Every row gives one point. Each copy is the shape, with its points in the same order, turned, moved and blurred by noise. Is it also mirrored, or only turned?

Shape:
[[-19  27]
 [ 24  10]
 [-19 -11]
 [ 45  29]
 [ 39  14]
 [ -6  30]
 [-25 -62]
 [ 29 -39]]
Copy 1, 8 rows:
[[-20  37]
 [ 16  13]
 [-29   1]
 [ 40  28]
 [ 31   9]
 [ -9  39]
 [-47 -45]
 [ 15 -36]]
Copy 1 is: only turned
Copy 2, 8 rows:
[[-11  22]
 [ -4 -20]
 [ 24  20]
 [-24 -41]
 [-14 -40]
 [-23   4]
 [ 77  13]
 [ 37 -37]]
Copy 2 is: mirrored
Copy 3, 8 rows:
[[-26 -19]
 [ 12   8]
 [-31  22]
 [ 34 -15]
 [ 25   4]
 [-14 -13]
 [-42  63]
 [ 15  51]]
Copy 3 is: mirrored

Shape, 9 rows:
[[ 22  12  33 -34]
 [-58   6  -7 -27]
 [ 43  16  53  -3]
 [ -3   1 -23   5]
 [-20  17  25 -18]
 [-52  -5  -1  30]
 [  6  51 -15 -38]
 [ 49  -4  22 -33]
 [-44  23 -29  24]]
Copy 1:
[[ 28 -25  23 -53]
 [-57 -28 -11 -49]
 [ 49 -15  46 -21]
 [-10 -27 -30  -9]
 [-20 -17  16 -45]
 [-57 -31   2   6]
 [  7  23 -18 -57]
 [ 51 -35   3 -43]
 [-53   0 -27   0]]
Copy 1 is: only turned
Copy 2, 9 rows:
[[ 22 -45 -10   8]
 [-52 -11  -4 -33]
 [ 28 -42  -4  51]
 [  1  24   0  -6]
 [-22 -28 -12   3]
 [-55  18  22   7]
 [  5 -11 -62  -8]
 [ 51 -36  -3   9]
 [-46  36 -14   1]]
Copy 2 is: mirrored
Copy 3 (9 x 4):
[[ 34  -5  39 -29]
 [-47  10   3   8]
 [ 64  10  50 -13]
 [ 18   8 -18  28]
 [  0   8  33 -10]
 [-17   9  20  53]
 [ 10  39 -13 -39]
 [ 56 -20  21 -38]
 [-21  34  -4  43]]
Copy 3 is: only turned

Shape:
[[ 33  18  19  39  -9 -51]
 [ 24  19   1   4 -26  20]
 [ 32 -25   0 -22  43  59]
 [ 17   1 -17 -11  30 -18]
 [ -1  22  66 -38 -15  47]
 [ -2  36  -2 -13 -22  10]
 [-13 -75 -14   6  53  10]
 [ -3  -4  39 -18 -40  -2]
 [-31 -22  13 -37 -38  -1]
 [ 36   6  -8  45  15 -48]
 [ 29 -27  26 -24 -13 -53]
 [ 37  35   6 -19 -19   4]]
Copy 1, 12 rows:
[[ 36  23  15  30  -8 -69]
 [ 34  19   4 -14 -33   2]
 [ 49 -28  -5 -10  32  54]
 [ 13 -11 -13  -7  28 -23]
 [ 46  32  65 -47  -1  33]
 [  7  28  11 -32 -20  -6]
 [  3 -71  14  34  33  24]
 [ 29   0  59 -24 -32 -16]
 [ -4 -28  58 -39 -29  -6]
 [ 28   4 -12  41   5 -57]
 [ 42 -31  40 -13   1 -62]
 [ 47  26   1 -38 -15 -19]]
Copy 1 is: only turned
Copy 2:
[[ -4 -24 -30 -14  45 -58]
 [ -4 -19 -32 -34   8  16]
 [ 33  10  22  10  15  62]
 [ 19  22  -8   9   6 -17]
 [-30  -4  37 -73  12  37]
 [-25   8 -27 -38  -9   3]
 [ 29 -16  44  63 -16   4]
 [-10 -28  14 -57  -9 -13]
 [-10 -23  20 -41 -50 -13]
 [  9 -10 -34  18  41 -51]
 [ 40 -16  17 -36   4 -57]
 [  4   9 -30 -53  17   3]]
Copy 2 is: mirrored
Copy 3:
[[ 38  18  -2  33 -16 -52]
 [ 23  11  11   7 -26  25]
 [ 16 -50  16 -30  36  46]
 [ 15   5 -15 -24  24 -16]
 [  1 -11  91 -19 -15  34]
 [ -6  32  21  -7 -19  10]
 [-26 -74 -29  -3  42 -10]
 [ -6 -13  44  -2 -43 -11]
 [-37 -20  26 -25 -48  -9]
 [ 39  14 -29  31   4 -45]
 [ 28 -26   8 -27 -31 -57]
 [ 29  25  23 -14 -19   8]]
Copy 3 is: only turned

Shape:
[[-47 -44 -31  34  23 -44 -16 -34]
 [ -6  20  47  43  -9 -16  -3  32]
 [-26  -2  35   1 -56  -4 -29  26]
 [ 22   1 -20  -7  -2  -7   2 -16]
 [-46 -57   0   5   5   2  25 -45]
 [ -1   1  10  -3  25  28  -7  22]
 [-10 -48   9  -3  36 -23 -12 -70]
 [ -4 -51 -16   9  30 -48  30 -41]
 [ 28 -49  -9  26 -11  38 -12 -12]
 [-16  40  19  -9 -34   7 -30  40]
 [-42 -50 -30   4  16 -25  34 -48]
 [ 12   7  42  -8 -14 -37 -15  67]
 [ 24  26  22  17 -29  26  -4  -1]]
Copy 1:
[[-25   4 -10  81  34  17  41 -23]
 [ 29   0  68  27 -12 -39  -6  -9]
 [ 23 -17  42  -7 -33 -15   2 -63]
 [ 10   5 -15  -3  -5  -1  12  23]
 [ -4  -3  16  19  57  41  47 -21]
 [-13   9  27  -6  23 -18 -25  10]
 [ 15   7 -23  37  73  -1  38 -10]
 [ -5 -25 -10  48  50   8  52  22]
 [ 32  -9   2   6  15  44 -32   4]
 [  5  18  36 -22 -42 -35 -11 -34]
 [-25  -2   1  36  47  42  63  -7]
 [  8 -39  39   3 -31 -68 -15 -16]
 [ 43  22  28 -12 -24  -7 -10  -2]]
Copy 1 is: only turned
Copy 2, 13 rows:
[[-49 -17  25  59  45   6   1 -33]
 [ 19  -2  54  31 -43 -13 -21  26]
 [ 16 -33  12   8 -28 -26 -57   1]
 [  4   0  -5   4  17 -10  29   4]
 [-46 -15   7  15  -4  29  13 -62]
 [ -6  12  38 -29   1  -3   1  19]
 [-39 -16  31  14  23 -20  51 -62]
 [-58 -11   9  44   9   5  57 -27]
 [ 14 -50  18 -17  17  39  28   1]
 [ 32   8   8  -7 -16 -35 -55  25]
 [-55  -4  -4  38  16  25  28 -50]
 [ -3 -20  26  12 -42 -52 -19  59]
 [ 56  -4  17  -6 -18  -4   4   9]]
Copy 2 is: only turned
Copy 3:
[[-10 -16   7 -23  58 -16 -44  60]
 [-53 -17  31   6 -33 -18  20  -1]
 [-10 -11   0 -44 -58 -36  11   9]
 [ 10  12 -16  16  15 -13 -12 -13]
 [ 24   1  26 -38  38  27 -13  41]
 [-25  13  -5  -8 -12  18 -11 -35]
 [ 20 -20  40 -16  72  -1 -26  -3]
 [ 10 -17  10  10  77   3   1  30]
 [ 27 -29   0  22 -14  31 -37   3]
 [-28  18 -14 -22 -59 -40   4 -23]
 [ 19   3   7 -21  67  18 -15  55]
 [-55 -37 -25 -10 -24 -28  43 -26]
 [  6  10  15  20 -48  -9  10 -23]]
Copy 3 is: mirrored
Copy 4:
[[-41   5   2  41  30 -87   5   1]
 [ 19 -10  55  36  -5  -2 -31 -24]
 [-12 -31  54 -27  10  18 -21  -9]
 [  4  30 -24  21  17  -5  14  -3]
 [-17 -11 -21  -4   6 -78  18 -47]
 [ 29   9 -16   8  11  -6 -45 -14]
 [  6  13 -17   9  67 -79  20 -26]
 [ 12  -5 -29  48  21 -75  48 -16]
 [-16 -24 -38  20  42  -1 -17 -41]
 [  3  11  42 -17  -1  22 -42   2]
 [-19   4 -27  20  -4 -95  27 -14]
 [ 41 -29  43   5   3  21 -14  29]
 [  6  24  19  13  14  30 -17 -45]]
Copy 4 is: mirrored
